Each row of a before or after table is a point. One or more steps were done to the points. Then noise was added and the rows were shuffled. The steps act on how far a point lies along the listed directions, d1 being the first. What was done? A step turns or swaps two directions, mirrors them in a line or flattens them onto one, adds a multiple of one to another, or multiplies one. Angles are multiples of 10 degrees, from the lower direction toward the higher: turns from -170 to 170, lines from 10 to 170 but not 90. Use the fewest steps. Two steps may share a direction if one is a turn and the other turns, adds or multiplies; they go together, in the order done. Otherwise the lowest direction goes first.
(in the rows, 128 means zero)

Directions:
(1): [115  83 108]
(2): [ 86 128 156]
(3): [153 104 165]
Before, 8 rows:
[[120 165 120]
 [158 145 135]
 [133  89 118]
 [134 149 139]
 [138 149 143]
 [ 53  80 110]
 [133 131  75]
 [108 147 182]]
After:
[[154 106 149]
 [121 149 119]
 [143  92  91]
 [142 154 116]
 [ 89 165 152]
 [122 153 120]
 [104 135  97]
 [ 91  54 167]]
Steps: turn d1 and d3 by 60 degrees

Directions:
(1): [145  75 151  96 119 147]
(2): [136 148  88 103 101 169]
(3): [104 140 128  75 120  89]
(4): [120 160 166 110 161 162]
(5): [166 125  99 111 177 116]
(6): [180 155 155 127 101 112]
Before (12 x 6):
[[166 119 122 150 153  82]
 [142 134 120 194 132 141]
 [137 116  96 162 133 114]
 [142 142 100 170 103 112]
 [159 144  70 166 173 128]
 [148 137 130 195 169 108]
 [167 132 178 146 149 133]
 [140 181  79 158 126 103]
 [128 132 122  95 109 115]
 [108 140 143  85 123  79]
 [ 99 131 135  74 110  88]
 [ 56 136 178  86 121 120]]
After, 12 rows:
[[140 155 116 158 139 127]
 [160 141 154 142  92 159]
 [116 178 126 174 141  92]
 [107 151 128  74 104 100]
 [108 136 122  66 117  95]
 [111 131 125 161 129 138]
 [117 138  85  53 122 124]
 [111 145 154 154  85 138]
 [128 127 137  99 131 102]
 [ 93 138 148 206 133 121]
 [115 160 126 188  98 162]
 [143 144 114 184 133 157]]
Steps: turn d2 and d5 by 140 degrees; flatten d4 and d6 onto the line at 80 degrees

Directions:
(1): [126 107 133  72 114  69 115 123 138]
(2): [150 155 119 110 113 153  57 121 121]
Before:
[[130 132 132 158 147 132 153 153 109]
 [123 132 124 152 132 146 147 131 120]
 [130 146 125 147 127 161 122 133 108]
 [155 167 119 169 126 201  98 120 112]
 [115 117 141 120 141 115 161 138 122]
 [145 154  99 103 101 118  60 125 122]
 [159 173 110 163 110 227  50 138 110]
 [143 169 119 177 122 230  63 130  96]]
After (8 x 9):
[[149 164 114 188 125 231  87 144 111]
 [119 120 135 108 133 112 138 132 124]
 [140 139 128 136 136 127 124 147 108]
 [153 166 122 172 127 200 102 121 111]
 [139 164 123 195 131 232  86 131  97]
 [127 139 105 145 121 123 123 129 124]
 [130 147 125 145 126 160 117 134 110]
 [127 132 122 134 127 143 123 125 117]]
Steps: flatten d1 and d2 onto the line at 150 degrees

Directions:
(1): [138 114 163 166 137  98 152 135 177 132 181 107]
(2): [156  73 113 145 136 113 123 152 106 122 143 193]
(3): [186 136  94 141 115 107 185 112 118 136 100 109]
(4): [131 137 129 161  91 152 126 203 110 109 124 101]
Before, 13 rows:
[[152 129 126 133 100 147 131 153  79 129 110 102]
 [115 126 161 164 108 129 122 161 137 137 150  88]
 [ 91 138 153 101 125 168 101 128 149 129 148 124]
 [166 120 106 176 102 113 187 135 145 114 120  94]
 [173 126 107 115 115  96 134 113 119 131 129 148]
 [200 120 115 146 107 101 190 128 107 142 113  94]
 [167 104 106 135 175 106 168  74 140 135 121 177]
 [ 76 178 168 117 122 156 118 102 176 138 141  72]
 [ 72 167 147 116 118 181  91 137 111 110 102  87]
 [129 108 120 104 165 119 132 101 122 118 134 154]
 [ 59 198 165 110 107 186 111 166 116 121  99  39]
 [ 79 169 176 108 139 174 100 151 156 144 114  73]
 [154 121 147 114 147 100 132 101 148 136 142 133]]
After (13 x 12):
[[ 91 137 153 100 125 168 102 132 153 127 149 123]
 [198 120 113 149 104 104 188 134 109 141 114  90]
 [155 123 149 116 143 101 134 107 147 138 142 131]
 [ 60 196 164 110 110 182 112 161 118 120  95  42]
 [166 123 107 178 100 116 184 144 143 112 119  88]
 [129 107 120 103 164 116 136  98 120 120 136 154]
 [ 76 178 171 121 119 156 118 110 173 134 142  71]
 [151 132 128 129 104 148 131 148  82 132 107 105]
 [ 79 169 176 106 137 173 103 151 157 142 116  74]
 [172 126 107 116 117  93 133 109 119 129 128 147]
 [170 102 107 133 173 103 169  76 141 137 123 177]
 [115 131 163 169 102 136 123 171 136 131 151  82]
 [ 69 166 150 112 120 178  93 126 114 113 103  92]]
Steps: add 0.3 times d1 to d4
